Each row of a before or after table is a point. The points were changed in one or more steps. Then noise was added and the rows were shuffled. The steps act on how far a point lies along the listed directions, d1 being the first. Name the steps. A step turns or swaps two directions, mirrors them in a line or flattens them onto one, adds a multiple of one to another, or multiplies one. Angles are multiples of 10 degrees, from the lower direction toward the higher: turns from -170 to 170, lines from 10 to 170 but not 90. Use the fewest steps. Two steps may share a direction if one is a turn and the other turns, adds or multiplies; they go together, in the order done. Otherwise the lowest direction goes first.
(in the rows, 128 means zero)

Directions:
(1): [ 98 151  98]
(2): [159 119  91]
Before (11 x 3):
[[180 120 101]
 [100 121 127]
 [122 142 115]
 [123 128 105]
 [129 124  90]
 [167 110 170]
 [165 106 189]
 [116 133 129]
 [160  91 203]
 [111 136 123]
 [110 159 147]]
After (11 x 3):
[[ 83 165 141]
 [137 118 130]
 [137 100 130]
 [123 158  60]
 [121 122 147]
 [105 121 156]
 [114 161  77]
 [167 132 125]
 [122 147  41]
 [132 127 148]
 [140 116 134]]
Steps: turn d1 and d2 by -160 degrees

Directions:
(1): [137  78 107 118]
(2): [104 118 160  90]
(3): [117 105 159 167]
Before, 11 rows:
[[129 144 144 183]
 [129 151 141 189]
 [ 92 128 171 111]
 [152 175 121 110]
 [135 181  99 103]
 [113 141 124 181]
 [159  92 118 152]
 [140 123 128 130]
 [125  51 139 109]
 [123 129 142 160]
 [113 113 124 167]]
After (11 x 4):
[[140 121  94  83]
 [123 187 116 131]
 [137 130  99 110]
 [117 114  89  94]
 [161 137 101 198]
 [121 124 174 103]
 [135 114  92  74]
 [128 114  88 122]
 [162  94 109 143]
 [138 120 132 130]
 [ 91 116 178 106]]
Steps: turn d1 and d3 by 140 degrees; turn d1 and d2 by 110 degrees

Directions:
(1): [ 86 131 146  86 107 134  89 108]
(2): [153 130 171 121  99 107 161  90]
(3): [140 159 121 154  67 144 111 146]
(4): [110  80 162 137 113 158 145 161]
(5): [119 139 165 148 139  76 104 160]
Before:
[[ 84 123 131 135 143 125  89 178]
 [165 153 140 134 143 109 142 105]
 [147 109 123 120 156 123 172 122]
 [129 132 138 151 131 117 120 143]
 [125 158 207 173 139  19  99 180]
 [ 86  97 205 104 104 129 133 142]
 [128 138 118 152 136 108 145 147]
 [ 74  82 154 122 167 122 128 151]
 [143 129 117  97 170 107 149  97]
 [112 142  88 127 124 150 109 123]]
After (10 x 8):
[[129 113 159 139 107 132 154 115]
 [149 201  18  88 143 141 104  59]
 [127 144 113 118 125 131 116 106]
 [135 157 131 135 148  77 145  98]
 [ 97 143 122 108 116 137 118 110]
 [116 121 107 119 141 170 120 140]
 [154 182 107 160 173  72 139 145]
 [ 98 115 135 105 147 127 105 143]
 [117  94 120 104 141 152 135 144]
 [150 158 135 111 110  91 147  80]]
Steps: turn d1 and d2 by 160 degrees; multiply d3 by 0.4; turn d4 and d5 by 120 degrees

Directions:
(1): [101 152 141 139 150  79  85 150 110]
(2): [103 164  84 147 124 146 116 135 177]
Before, 13 rows:
[[101 156  97 150 139 120 119 115 148]
 [163  76 184 111 143 102 142 104  55]
 [ 99 167 112 127 130 127 106 124 130]
 [169  77 173 113 131 129 154 119  71]
 [151 128 142 118 103 140 123 132 106]
 [152  83 206 101 122  74 123 122  51]
 [112 139 123 112 115 149 144 131 152]
 [106 143  87 131 113 158 124 146 164]
 [119 135 131 142 147 117 113 139 142]
 [119 155  88 143 133 139 141 141 167]
 [112 144 101 139 112 185 154 125 176]
 [127 133 157 117 117 120 140 157  94]
 [165  67 189  88 141 106 181 114  84]]
After:
[[146 117  71 141 103 201 175  88 177]
 [137 138  77 148 110 186 148 124 176]
 [148 105 149 135 139 125 130 129 120]
 [123 137 144 128 162  79 120 147  97]
 [ 97 143 141 109 131 109 119 143 130]
 [123 129 157 109 132 121 125 113  85]
 [126 141  77 124 121 181 179 118 209]
 [124 117 144 132 152  90 125 110  94]
 [ 79 165 147 145 153  96  92 154 120]
 [139 142 114 123  98 153 117 136 135]
 [155 103  92 113  72 198 185  90 177]
 [101 138 143 121 139  94  88 164 102]
 [135 133 125 123 102 158 161 147 129]]
Steps: turn d1 and d2 by -120 degrees

Directions:
(1): [146 193 123 137 122 101  99 156 160 149 155 142]
(2): [130  99 177 111 146 145 133 171 153 114 151 173]
(3): [108 145  94 108  99 149 194 155 153 122 137 118]
(4): [131  90 102 159 138  81 150 131 162 160 102 155]
Before:
[[126  94 139  95 136 131 142 139 112 122 114 122]
 [120  84  96 149 123 142 164 127 144 124 116 148]
 [125 194  94 131 116 112 117 127 129 146 148  94]
 [116 155 142 127 135 155 154 134 154 132 137 118]
 [117 114 132 114 124 148 192 156 150 117 138 143]
 [132 105 224 135 159 142  52 129 100 108 149 168]
 [113 113 157 106 131 182 148 145 121 105 112 157]
 [137 162 114 149 104 118 126 156 150 156 141 140]
 [118 101 138 130 141 140 148 166 162 125 144 152]
 [110 152 112 134 133 110 146 140 148 124 120 123]
 [147 202 202 103 141 145  26 172 123 107 177 132]
 [128 169  73 132 101 113 147 136 154 133 128 116]
 [112 153 221 114 159 156  74 169 125  81 178 161]]
After (13 x 12):
[[126  93 161 133 149 146 128 144 133 128 104 179]
 [117 149 132 133 143 123 111 114 113 109 116 109]
 [124 121 155 149 153 133 116  96 128 141 114 122]
 [127 125 118 140 113 142 116  96  88 136 114 100]
 [136 112 149  94 138 121 125 162 136 129 124 143]
 [139 135 155 130 130 170  93 135 122 105 156 146]
 [117  90 154 125 147 165 120 126 112 106 133 120]
 [ 95  38  60 156 125  91 202 108 137 147  51 103]
 [140 104 180 126 158 138 100 112 103 110 131 143]
 [ 76  33 116 158 147 114 206 117 136 112  85 146]
 [ 81  69 109 127 105 145 231 149 159 124 114 154]
 [144 154 109 138 130 115  75  96 102 127 115 107]
 [130 150  89 154 129  91 107  93 115 156 117  92]]
Steps: mirror d1 and d2 in the line at 120 degrees; turn d3 and d4 by -170 degrees

Directions:
(1): [123  76 144 141 191 134 108 129 143 101 157  96 147 146]
(2): [140 110 111 145 153 131 116 166 157 167 149 195 111 113]
(3): [ 97 152 152 131 136  96  69 106 141  91 114 161 132  95]
(4): [152 136 104 171  94 112  84 174 151 116 122  88 118 136]
(5): [129 104  63 119 131  79 118  98 116 127 114 147 141 171]
(6): [157  72 136 143  85 165 101  79 125 129 122 139 118 111]
Before, 12 rows:
[[124 151  89 113 111 116 145 106 121 147 126 159 130 137]
 [130 123 153 124 151 111  98 142 145 100 139  97 140 172]
 [100  85 164 139 183 132 111 110 125 114 138 151 141 127]
 [125 119 177 112 168 154 167 133 122 102 149 108 127 136]
 [115 100 101 127 124 128 128  89 122 116 116 120 140 146]
 [134 146 195 142  65 155 112 157 169 134 131 149  82  53]
 [130 158 224 164 105 167  60 177 158 133 152 167 115  44]
 [152 144 170 157  77 185  98 163 143 157 122 181  78  58]
 [105 130  84 126 162 104 141 131 111 148 127 147 137 154]
 [140 138  93 103 142  93 160 128 113 134 140 172 141 144]
 [151  76 108 148 170 148 124 135 135 148 148 112 142 141]
 [116 125 104 127 157 108 146 144 124 137 132 130 123 171]]
After, 12 rows:
[[146 145 166 116  86 156 146 101 110 113 133 128 129  96]
 [131 120  48 104 104  53 162 151 131 147 116 122 121 190]
 [141 109  32 111 123  51 140 122  86 139 124 114 165 232]
 [105 136 144 152 128 140  99 143 151 110 124 117 125 106]
 [108 132 165 132 119 172 136  97 107 128 121 118 125 104]
 [147 153  43 120 101  83 164 168  93 147 101  96 125 204]
 [123 173 133 124  88 144 139 114 124 132 127 129 120 102]
 [132  71 134 160 122 138  87 104 123 103 116 103 137 151]
 [123 102 167 110 170 127 103 113 144 116 146 141 138 158]
 [119 123 175 123 132 161 141 106 120 124 136 131 112 121]
 [149 101 142 148 163 165 130 140 135 129 147  81 145 126]
 [165  68 119 140 131 144 123 114 137 128 146 160 106 139]]
Steps: turn d4 and d6 by -110 degrees; turn d1 and d6 by 20 degrees; turn d3 and d5 by 140 degrees; turn d2 and d3 by -140 degrees
